Each wall is flat, endless, passes through zero and stands at right angles to its row. A trip goes straight from one point to another. Which walls does it cross, in order?
In the rows, 100 means zero.

Walls:
(1): [99, 108]
(2): [85, 76]
(3): [66, 71]
(4): [90, 105]
(5): [87, 151]
(6): [112, 130]
Trips:
[146, 114] to [112, 128] -> 4
[54, 86] to [114, 26] -> 4
[86, 94] to [60, 71] -> none
[53, 99] to [48, 115] -> none
[83, 87] to [91, 132] -> 5, 1, 6, 2, 3

Walls:
(1): [144, 94, 99, 125, 77, 136]
(2): [94, 114, 92, 120, 154, 63]
(3): [119, 148, 61, 125, 69, 122]
(4): [67, 88, 132, 128, 105, 126]
Trips:
[43, 55, 87, 103, 38, 71] to [31, 98, 75, 85, 112, 131] -> none
[70, 125, 129, 107, 88, 124] to [131, 100, 103, 86, 151, 88] -> 3, 2, 4
[103, 102, 81, 102, 78, 77] to [136, 52, 81, 102, 102, 129] -> 1, 3
[126, 77, 132, 82, 80, 133] to [73, 96, 111, 71, 101, 109] -> 1
[54, 81, 113, 87, 93, 88] to [84, 122, 117, 74, 99, 83] -> 2, 4
[141, 122, 103, 116, 110, 83] to [132, 78, 65, 123, 127, 105] -> none
[88, 104, 108, 142, 103, 126] to [76, 139, 96, 62, 110, 103] -> 1, 4
[97, 106, 125, 89, 107, 84] to [109, 91, 111, 88, 111, 71] -> 4

Walls:
(1): [44, 115, 63, 89, 123, 118, 90, 107, 84, 89, 103]
(2): [110, 136, 80, 135, 103, 85, 142, 118, 61, 111, 72]
(3): [100, 103, 106, 112, 72, 97, 75, 69, 92, 131, 108]
(4): [107, 115, 122, 84, 123, 138, 81, 95, 52, 106, 111]
(5): [99, 100, 105, 99, 49, 113, 135, 116, 64, 112, 97]
Trips:
[94, 98, 99, 78, 125, 102, 108, 74, 64, 144, 95] to [87, 87, 135, 107, 107, 119, 132, 88, 80, 102, 77] -> 1, 3
[65, 131, 113, 125, 111, 128, 105, 18, 120, 138, 58] to [125, 108, 102, 86, 37, 195, 71, 104, 123, 84, 133] -> 2, 5, 1
[115, 120, 117, 121, 138, 77, 95, 72, 106, 108, 75] to [106, 96, 95, 79, 53, 79, 144, 88, 116, 121, 65] -> 4, 5
[86, 102, 131, 78, 126, 105, 149, 121, 72, 128, 114] to [120, 113, 86, 71, 85, 116, 86, 168, 94, 88, 101] -> none

Walls:
(1): [126, 104, 125, 66, 80, 123, 111, 95, 104, 128, 94, 140, 131, 78, 98, 58, 78, 117]
(2): [85, 79, 76, 103, 95, 113, 71, 78, 149, 108, 105, 123, 108, 112, 108, 74, 109, 85]
(3): [61, 123, 78, 107, 61, 103, 65, 119, 148, 68, 55, 88, 144, 73, 129, 138, 36, 117]
(4): [84, 102, 117, 107, 97, 148, 98, 92, 70, 34, 82, 113, 78, 126, 95, 86, 85, 115]
(5): [135, 87, 87, 92, 71, 92, 73, 140, 61, 136, 88, 36, 74, 96, 98, 105, 144, 93]
(6): [103, 53, 147, 115, 103, 117, 81, 119, 119, 105, 110, 74, 146, 105, 78, 129, 40, 84]
(7): [98, 87, 68, 136, 119, 101, 144, 151, 116, 65, 71, 71, 121, 127, 34, 101, 130, 106]
Trips:
[61, 102, 106, 115, 104, 134, 135, 82, 118, 126, 76, 106, 62, 83, 119, 115, 71, 44] to [75, 94, 126, 95, 128, 133, 141, 126, 130, 110, 89, 135, 99, 103, 87, 106, 99, 105] -> 1, 7, 3
[81, 134, 104, 111, 115, 97, 115, 92, 97, 135, 58, 122, 65, 153, 117, 118, 92, 118] to [102, 62, 73, 109, 50, 136, 93, 110, 149, 114, 111, 75, 103, 80, 127, 95, 129, 168] -> 3, 2, 5, 4, 1, 7
[84, 106, 97, 76, 104, 104, 65, 132, 137, 106, 119, 120, 94, 122, 146, 81, 91, 50] to [40, 105, 117, 68, 148, 83, 76, 99, 89, 103, 90, 110, 145, 63, 143, 97, 71, 78] -> none
[86, 97, 55, 112, 104, 89, 78, 78, 99, 67, 73, 74, 140, 184, 83, 82, 88, 83] to [135, 67, 112, 73, 72, 107, 91, 100, 109, 118, 127, 110, 110, 88, 71, 96, 69, 109] -> 1, 4, 7, 5, 3
[95, 140, 104, 113, 66, 80, 91, 86, 136, 43, 105, 123, 79, 56, 113, 55, 47, 94] to [37, 97, 93, 98, 74, 134, 113, 120, 99, 110, 97, 138, 98, 83, 121, 37, 134, 86] -> 3
[110, 84, 134, 94, 115, 113, 62, 111, 149, 77, 119, 107, 125, 134, 52, 65, 116, 40] to [76, 64, 113, 102, 113, 96, 96, 124, 107, 101, 120, 45, 96, 102, 92, 121, 131, 59] -> 1, 4, 5, 2

Walls:
(1): [77, 96, 81, 132, 41, 72, 44, 88, 135, 119, 110, 125, 62, 68, 118, 131, 53, 100, 67, 102, 103, 134, 98, 92, 116, 74, 101, 124, 52, 119, 121, 69]
(2): [49, 65, 70, 100, 129, 97, 43, 62, 79, 112, 106, 111, 94, 106, 78, 91, 96, 81, 134, 104, 131, 112, 79, 101, 66, 76, 142, 70, 76, 106, 82, 87]
(3): [126, 102, 111, 161, 82, 107, 113, 79, 88, 87, 145, 114, 108, 87, 85, 131, 78, 101, 117, 101, 38, 87, 105, 80, 63, 56, 104, 97, 106, 43, 84, 71]
(4): [87, 107, 104, 104, 98, 123, 72, 64, 132, 80, 68, 95, 101, 133, 60, 122, 103, 128, 97, 98, 86, 124, 75, 163, 85, 138, 59, 113, 51, 85, 125, 155]
(5): [121, 109, 107, 110, 68, 116, 124, 115, 49, 70, 114, 143, 101, 46, 96, 121, 117, 108, 101, 116, 117, 152, 76, 79, 98, 89, 106, 125, 134, 79, 82, 160]
(6): [103, 162, 114, 108, 76, 83, 103, 99, 65, 139, 84, 86, 131, 96, 90, 84, 78, 109, 62, 100, 133, 133, 99, 90, 94, 46, 96, 60, 103, 80, 90, 115]
(7): [91, 107, 95, 133, 103, 74, 101, 139, 121, 103, 93, 95, 71, 99, 113, 98, 27, 81, 63, 101, 138, 72, 70, 107, 104, 127, 77, 100, 78, 118, 82, 96]
(8): [92, 57, 116, 107, 143, 113, 147, 107, 136, 139, 129, 89, 76, 126, 90, 93, 121, 96, 139, 124, 107, 79, 74, 80, 84, 85, 77, 86, 119, 121, 86, 105]
(9): [97, 60, 63, 74, 109, 107, 75, 136, 120, 157, 94, 91, 97, 131, 113, 106, 92, 105, 112, 120, 88, 110, 98, 115, 111, 92, 122, 129, 102, 124, 126, 108]
(10): [85, 107, 115, 106, 100, 68, 101, 91, 68, 154, 140, 125, 75, 108, 94, 94, 64, 104, 155, 107, 146, 88, 82, 101, 92, 111, 73, 121, 135, 97, 128, 77]
(11): [138, 73, 137, 91, 140, 106, 110, 113, 40, 77, 147, 101, 122, 49, 133, 112, 57, 137, 91, 105, 60, 108, 74, 73, 110, 111, 82, 113, 64, 111, 100, 75]
Trips:
[101, 135, 101, 97, 108, 144, 87, 141, 65, 124, 73, 89, 128, 139, 102, 151, 99, 104, 103, 55, 55, 91, 63, 117, 105, 85, 103, 100, 85, 99, 90, 105] to [124, 28, 135, 136, 114, 116, 82, 101, 99, 72, 91, 97, 93, 114, 68, 126, 117, 111, 104, 133, 112, 121, 69, 96, 98, 88, 123, 130, 85, 119, 118, 123] -> 5, 6, 2, 8, 1
[91, 135, 73, 131, 95, 88, 77, 102, 99, 110, 118, 71, 137, 136, 104, 151, 98, 113, 98, 163, 149, 97, 130, 100, 152, 58, 122, 87, 107, 77, 121, 120] to [97, 95, 112, 101, 120, 97, 61, 64, 88, 142, 86, 171, 89, 111, 72, 100, 132, 107, 86, 113, 113, 115, 63, 98, 107, 99, 112, 97, 145, 121, 135, 99] -> 3, 4, 8
